Every row gives one point. The points of each table are mixes of a few directions, plus a little noise. How many directions does each table use, and how many do they share? Where both have some left over, give the other angles between the two spaces (their principal angles), to ten degrees, smallest first.

First (7 x 2):
[[-0.17 -0.23]
 [ 0.15  0.22]
 [ 0.20  0.29]
 [-0.39 -0.55]
 [ 0.04  0.06]
 [-0.19 -0.27]
 [ 0.35  0.50]]
Second, 5 rows:
[[ 0.05 -0.21]
 [ 0.13 -0.49]
 [-0.04  0.14]
 [-0.18  0.71]
 [ 0.03 -0.14]]
Directions: first 1, second 1, shared 0; angles 50

First (7 x 4):
[[ 0.16  0.08  0.69  0.24]
 [ 0.02  0.03  0.29  0.08]
 [ 0.45  0.06  0.19  0.27]
 [-0.29 -0.02  0.10 -0.12]
 [-0.07 -0.07 -0.73 -0.20]
 [-0.60 -0.07 -0.15 -0.34]
 [ 0.33  0.00 -0.40  0.07]]
Second:
[[-0.28 -0.11  0.12 -0.27]
 [ 0.69 -0.07 -0.55  0.08]
 [-0.10  0.07  0.45  0.11]
 [-0.59  0.12 -0.21 -0.05]
 [ 0.28  0.01  0.20  0.13]]
Directions: first 2, second 3, shared 2

First:
[[-0.45 -0.10 -0.17 -0.48  0.04 -0.17  0.26 -0.04]
 [-0.26 -0.05 -0.10 -0.28  0.03 -0.10  0.15 -0.02]
 [ 1.12  0.24  0.44  1.23 -0.11  0.41 -0.65  0.11]
 [ 0.01  0.00  0.00  0.01  0.00  0.00 -0.01  0.00]
 [-0.29 -0.06 -0.11 -0.32  0.02 -0.11  0.17 -0.03]
 [-0.48 -0.10 -0.19 -0.52  0.05 -0.18  0.28 -0.05]
 [ 0.30  0.06  0.11  0.33 -0.03  0.11 -0.17  0.03]
 [ 0.04  0.01  0.02  0.04 -0.01  0.01 -0.02  0.01]]
Second, 8 rows:
[[ 0.36  0.20 -0.10  0.51 -0.12  0.22 -0.32  0.00]
 [-0.19  0.16 -0.28 -0.16 -0.03  0.05 -0.10 -0.01]
 [-0.37 -0.08  0.16 -0.70  0.18 -0.16  0.17  0.06]
 [-0.27  0.28  0.14 -0.83  0.23  0.05 -0.27  0.18]
 [ 0.30 -0.08 -0.02  0.57 -0.12  0.04  0.01 -0.06]
 [ 0.08  0.35 -0.30  0.12 -0.08  0.23 -0.39  0.04]
 [-0.12 -0.10 -0.33  0.19 -0.14 -0.06  0.19 -0.13]
 [ 0.23 -0.74  0.73  0.30  0.09 -0.39  0.71 -0.09]]
Directions: first 1, second 3, shared 1

First:
[[ 0.02  0.07  0.11  0.36 -0.14  0.35 -0.49 -0.13 -0.19 -0.33  0.01]
 [-0.22 -0.07 -0.19 -0.40  0.03 -0.18  0.43  0.44  0.40  0.37 -0.13]
 [ 0.12  0.20 -0.27 -0.05 -0.12 -0.19  0.72  0.55  0.12  0.38 -0.38]
 [ 0.20  0.14  0.18 -0.31 -0.24 -0.30  0.20 -0.24  0.22  0.11  0.27]
 [-0.08  0.09  0.10  0.45 -0.17  0.53 -0.47  0.17 -0.24 -0.41 -0.15]
 [-0.20 -0.49 -0.21  0.21  0.57  0.09 -0.85 -0.72 -0.11 -0.03  0.18]
 [-0.14 -0.34  0.20 -0.47  0.47 -0.38  0.24 -0.28 -0.11  0.01  0.35]
 [ 0.20  0.23 -0.01  0.01 -0.25 -0.08  0.23  0.09  0.08  0.10 -0.06]
 [ 0.07  0.41  0.12  0.06 -0.59  0.25  0.23  0.58  0.14 -0.10 -0.20]
 [ 0.03 -0.26 -0.02  0.15  0.44 -0.08 -0.23 -0.46 -0.32 -0.09  0.12]]
Second (11 x 11):
[[ 0.24  0.26  0.01  0.00 -0.32 -0.11  0.18  0.00  0.13  0.11 -0.01]
 [-1.12 -0.86  0.00 -0.59  0.80  0.28 -0.35  0.44  0.17 -0.13  0.12]
 [ 0.35  0.39  0.02 -0.02 -0.48 -0.16  0.28  0.02  0.21  0.16 -0.02]
 [-0.80 -0.55  0.01 -0.52  0.46  0.16 -0.16  0.39  0.26 -0.03  0.09]
 [-0.50 -0.25  0.02 -0.49  0.09  0.04  0.04  0.37  0.38  0.08  0.07]
 [ 0.03 -0.01 -0.01  0.07  0.04  0.01 -0.04 -0.05 -0.08 -0.03 -0.01]
 [ 0.55  0.27 -0.03  0.54 -0.10 -0.05 -0.04 -0.41 -0.42 -0.09 -0.08]
 [ 0.23  0.03 -0.03  0.37  0.12  0.03 -0.14 -0.28 -0.37 -0.13 -0.05]
 [ 0.60  0.35 -0.02  0.50 -0.22 -0.08  0.03 -0.37 -0.34 -0.04 -0.08]
 [ 0.23  0.34  0.03 -0.15 -0.48 -0.15  0.30  0.12  0.33  0.19  0.00]
 [ 0.19  0.03 -0.02  0.29  0.09  0.02 -0.10 -0.22 -0.28 -0.10 -0.04]]
Directions: first 5, second 2, shared 2
